Each row of a before or after table is a point. The points were changed in one or more steps. Then noise was added and the rows were shuffled. The steps act on columns, c1 being the first. Name the steps. A step turns or swaps two columns, mirrors them in a line or flattens them onto one, adds a multiple of one to another, or multiplies or shifts one. Angles are multiples of 10 degrees, from the lower column toward the higher: turns from -170 to 170, lines from 10 to 170 but not 90. Use the fewest steps. Two steps may share a column if one is a turn and the other turns, adds or multiplies; they go together, in the order done. Otherwise the lowest column goes first.
(in the rows, 128 means zero)

Before:
[[108 154]
 [136 142]
 [192 107]
 [106 151]
 [ 76 121]
 [ 76  67]
 [ 80   7]
 [106 102]
 [ 99  96]
 [124 100]
 [132  63]
 [121 128]
 [183 118]]
After:
[[145 125]
 [121 133]
 [115 130]
 [ 89 122]
 [138 128]
 [ 68 139]
 [216 125]
 [ 57 128]
 [103 123]
 [199 129]
 [103 132]
 [101 124]
 [ 62 132]]
Steps: multiply c1 by 1.3; multiply c2 by 0

Before (11 x 6):
[[ 99 110  73 176 129 114]
 [114 104  82  96 152 133]
 [211 118  88 194  94 131]
 [221 166 193 105 121  29]
 [100  95 147 117  75 117]
 [210 139 126  99  97  62]
 [108  60  63 127 151 144]
 [111  99  34 168 118  95]
 [199 191 153 120  90 102]
 [ 92  63  96 170 149 134]
 [153 155 109 187 125 106]]
After, 11 rows:
[[ 58 123 114 102 129 201]
 [128  95 107 198 117  93]
 [101 178 141  87 130 205]
 [ 34 149 190  90 149 226]
 [104 182 106 162 118 150]
 [110  90 134 141 128 100]
 [ 98 131  37 182 102 103]
 [142  66  77 162 112 109]
 [120 134  78 184 116  96]
 [137 150  75 184 114 204]
 [132  91  91 120 125 113]]
Steps: swap c1 and c6; turn c2 and c4 by -30 degrees; flatten c3 and c5 onto the line at 20 degrees

Before (13 x 11):
[[109 185 124 169 114 125 147 107 118 194 126]
 [137 195 154 174 114 110 114  96  85 164 152]
 [164 135 102 118 117 168 155  91 136 104 106]
 [155 179 122 154 100 109 128  89 100 200 120]
 [113 160 110  95 126 126 188  88 112 122 100]
 [137 151 133  76 109 142 188  71 117 144  96]
 [126 143 111 106 134 103 172 105  94 131  58]
 [147 116 163 166 107 133 116 107 142 143 139]
 [ 89 151 102 117 107 134 167  73  61 157  85]
 [173 111 162 123 167 189 116 117 142 125 125]
 [139 195 156 185  93 134 160  92  92 178 108]
 [153 123 110  98 123 144 201 111  96 132 117]
 [168 180 161 132  77 160 112 149 121 160 141]]
After (13 x 11):
[[ 94 232 118 118 103 161 170  67  61 156  83]
 [ 94 179 123 106 137 119 173  99  88 135  54]
 [171 191 118 119 118 125 148  85 137 105 108]
 [137 148 117  97 126 122 202 109  97 133 113]
 [123 239 164 172 115 110 114 106  90 165 155]
 [207 132 167 124 165 133 115 128 142 128 127]
 [182 148 149 130  79 123 115 158 121 158 141]
 [132 231 153  78 110 131 179  74 116 144  96]
 [128 239 137 156  98  96 130  87 102 194 118]
 [127 250 166 187  92 128 159 101  91 182 113]
 [106 218 131 162 122 136 147 111 116 194 120]
 [153 151 168 166 104 116 122 122 144 148 137]
 [102 218 126  99 125 135 188  82 116 124 104]]
Steps: turn c1 and c6 by -50 degrees; add -0.3 times c7 to c1; add -1.5 times c8 to c2; turn c3 and c8 by 20 degrees

Before, 12 rows:
[[185 122 123 135 103 120  94  85 137  93 209 150 152  92 105 105 121 143
   75 143]
 [ 80 184 154 149 112  92 178  44 158 130 138 116 141 115 134  91 127  71
  125 130]
 [138 141 147  90 131 171  66 214 135 141 155 167 104 149 189 125  38 163
  138 115]
 [111 115 131 157 175 155 102 192 122 148 142 158  89 127 121 148  65 156
  118 113]
 [113 198 164 174  52 100 214  82 148 138 118 172 140 145 143 151 152  69
  138 128]
 [132 175 119 186  94  99 185  39 147 149 157 128 149 136 174 132 143  93
  143  79]
 [140 110 150 122 127 125 144 161 150 127 172 187  80 118 164 100  72 188
  140 115]
 [164 127 111 134 156 121 122  84 152 103 129 150 181 130 102  64 162 133
  135 121]
 [131  87  83 109 143 114  74  61 113  97 147 183 164  56 145 113 164 129
   88 163]
 [180  98 155 151 133  88 126 166 139 114 156 157 112 143 161 148   7 131
  152 135]
 [ 90 140 153 181  65  97 164  96 156 119 119 134 155 137 181 107 148 104
   78 104]
 [144 114 129  98 161 120  88  80 186  78 158 177 153  85 137 144 151 137
   67 113]]
After (12 x 20):
[[193 123  99 131 136 118 104  80 138  95 212 149 148 121 104 104 121 143
  186 141]
 [106 193 211 177 249 101 176  82 152 139 119 175 138 124 173 147 154  72
  148 129]
 [146 110 156 122 136 123 127 161 150 130 176 186  81 131 134  97  72 190
  122 114]
 [ 98 186 181 148 153  91 150  47 158 131 141 118 139 171 165  90 129  66
  139 127]
 [127 177 159 184 185  98 176  42 145 145 161 127 144 124 187 131 140  95
  125  75]
 [ 94 141 167 182 189  94 142  97 158 120 117 136 153 144 192 105 147 103
  195 104]
 [123 139 102  94 129 172  68 215 134 140 155 168 102 105 170 126  38 165
  115 116]
 [177  90  58 114  81 111 120  59 111  99 147 183 163 181 143 111 164 123
  154 162]
 [159 126 113 134  91 118 132  84 153 101 132 151 184 105 102  62 161 134
  114 120]
 [168 108 106  97  43 120  95  80 187  77 159 178 154 153 132 146 148 139
  178 110]
 [117 116 113 154  52 157 103 190 121 147 142 158  89 140 107 153  63 156
  121 112]
 [162  99 148 153 134  90 107 167 141 114 158 160 114  82 161 149   8 129
  104 133]]
Steps: mirror c1 and c14 in the line at 160 degrees; turn c3 and c7 by -40 degrees; turn c5 and c19 by -160 degrees; multiply c5 by 1.6; add -0.5 times c18 to c15

Before (13 x 48):
[[111 111 116 139 117  60 146 118 118 118 142 142 117 106  97 134 154 137
  116 117  89 117 183 120 117  97 126 123 105 125 113 139 101 131 156 158
  107 104 144 126 137 149 111 133 128 162 131 136]
 [112 117 117 136 144 116 132 133 106 133 117 129  98 106 101 149 105 135
  136 131 110 131 118 156 162  93 117 131 108 123 109 135 107 142 143 123
  112 111  95 130 126 119 109 125 117 131 125 135]
 [140 123 154 129 109 135 159 137 105 110 133 140 124 149 100 118 116 131
  132 136 119 119 122 160 114 154 120 136 121 121 107 139 126 148 138 113
  126 117 147 150 131 150 118 123 121 125 138 128]
 [120 116 118 140 145 123 115 153 158 126 146 140 107 117 133 120 106 116
  138 104 149 162 170  97 157 153 135 140 143 102 136 138 110 159 141 124
  114 108 104 134 144 108 114 139 120 128 146 139]
 [114 133 112 129 123 157 102 125 152 126 130 113 242 113 127 155 122 121
  110  41 140 120 180 144 119 133 139 134 118  84 135 124 158 145 104 113
  108 122 149 128 154  69 104 134 126 113 128 106]
 [115 129 108 138 135 111 101 145 130 115 106 136 115 109 171 111 128 113
  124 126 123 128 116 101 108 147 144 109 120 141 143  81  95 116 141 115
  106 121 112 119 130   7 163 116 104 122 123  77]
 [126 124 122 130 122 147 152 136 161 148  39 103 119 137 159 119 130 134
  119 122 149 126 111 123 110 101 117 128 128 131 137 121 108 126 157 131
  113 110 106 118 145 148 140 141 127 122 195 101]
 [132 170 111 128 105 149 137 132 115 148 130 141 127 112 125 121 114 133
  131 131  75 122 100 147 120 151 137 107 108 117 109 107  95 116 128 124
  152 111 117 136 143 112 112 122 102 128 129 118]
 [123 111 148 125 113 154 157 138 106 131 111 109 127 132  99 125 137 130
  103 126 153 155 104 160 122 149 121 114 120 111 116 121 103 117 154 144
  107 135 117 128 144 134 153 137 113 170 130 135]
 [129 147 107 142 105 157 105 145 113 153 141 148 104 107 114 112 174  57
  142 120 148 184 112 152 108  79 129 130 128 137 138 135 105 132 142 108
  151 114  29 127 145 148 122 141 122 130 171 125]
 [144 113 124 102 105 139 161 136 107 118  64 147 121 117 104 115 113 140
  118  98 144 120 107 148 127 152 114  75 116 128 180 102 169 129 155 149
  162 123 142 152 140 144 115 135 118 127 137 114]
 [131 112 132 140 119 141 146 153 114 128 114 133 110 131 102 114 104 132
   85 128 140 118 105 134 128 115 114 116 113 116 108 142 111 131 127 128
  127 125 131 151 131 136 123 141 114 118 124 135]
 [120 138 125 138 109 146 140 147 130 144 150 115 111 104  97 114 123 139
  138 101 148 120 120 155 166 122 131  73 105 139 151 140  96 116  88 125
  111 125 144 126 155 146 134 129 129 123 139 124]]
After (13 x 48):
[[122 112 152 123 110 152 158 138 106 128 108 109 126 138 151 147 147 127
  101 125 152 155 135 160 115 150 120 115 136 133 114 121 104 115 154 133
  109 135 115 132 113 104 153 137 113 171 128 134]
 [116 134 113 128 125 157 103 124 152 126 131 113 241 112 135 152 121 121
  110  41 141 121  66 145  54 133 139 133 137 172 134 123 159 145 105 119
  107 122 148 138 105 178 104 134 125 113 128 105]
 [114 116 108 135 142 117 133 134 106 134 115 130  99 110 159 121 143 136
  136 132 111 130 118 157 133  95 118 132 147 149 110 135 108 142 144 117
  112 110  95 128 129 117 109 123 117 132 125 134]
 [131 147 152 142 104 157 104 147 112 153 141 150 104 105 148 131  86  58
  141 119 148 184 151 154 133  80 130 128 127 109 137 137 106 131 142 113
  152 113  29 134 112 110 121 141 121 131 172 126]
 [129 112 117 140 120 140 145 154 117 129 116 134 111 132 151 146 152 132
   83 126 142 119 138 134 137 113 115 116 142 123 107 143 111 130 125 129
  128 125 130 107 118 104 124 138 114 119 125 135]
 [133 169 108 128 107 150 138 132 112 148 131 141 127 116 134 141 126 132
  131 129  74 121 113 147 121 152 138 107 148 125 106 106  96 115 128 120
  155 112 118 124 112  99 112 120 102 128 130 118]
 [127 123 119 129 122 147 152 135 161 146  38 103 118 135 102 128 113 137
  118 124 147 125 147 123 123 102 117 129 129 118 136 121 107 125 156 132
  112 110 107 142 115 110 138 141 128 125 197 101]
 [118 140 129 137 108 147 140 148 130 146 151 114 111 110 159 126 136 140
  137 101 149 118 145 155 193 121 132  72 151 111 152 141  97 117  89 117
  111 122 143 139 103 120 134 131 129 125 140 122]
 [116 127 105 139 136 112 102 146 129 114 106 133 114 107  96 127 101 114
  125 125 124 129   5 102 141 148 142 109 136 108 143  81  96 115 140 115
  107 123 110 134 129 117 164 117 104 122 122  77]
 [111 109 147 140 117  59 145 117 119 119 140 144 117 123 162 125 110 135
  114 118  89 116 148 120 107  97 125 123 152 135 112 139 102 131 156 127
  108 106 144 133 120 183 110 133 130 163 133 137]
 [144 114 119 104 106 140 159 138 107 118  67 146 120 129 151 134 140 139
  120  97 144 123 146 147 144 151 114  76 142 116 182 102 169 126 154 127
  163 124 141 108 110 105 116 137 117 127 140 115]
 [122 116 105 141 145 124 113 153 158 128 145 140 106 117 124 155 135 117
  137 104 147 162 109  99 147 153 134 141 111 134 137 136 112 160 140 125
  115 108 105 127 112 172 113 141 125 129 146 140]
 [140 121 142 127 110 136 159 138 103 107 132 140 123 139 144 139 162 129
  134 136 117 118 149 161 123 154 122 134 136 123 107 140 123 148 138 134
  126 118 147 109 119 123 119 123 121 125 140 126]]
Steps: turn c3 and c15 by -160 degrees; turn c3 and c17 by -130 degrees; flatten c14 and c36 onto the line at 30 degrees; turn c16 and c30 by 120 degrees; add -1.5 times c30 to c25; swap c23 and c42; multiply c29 by -1; turn c40 and c41 by -160 degrees
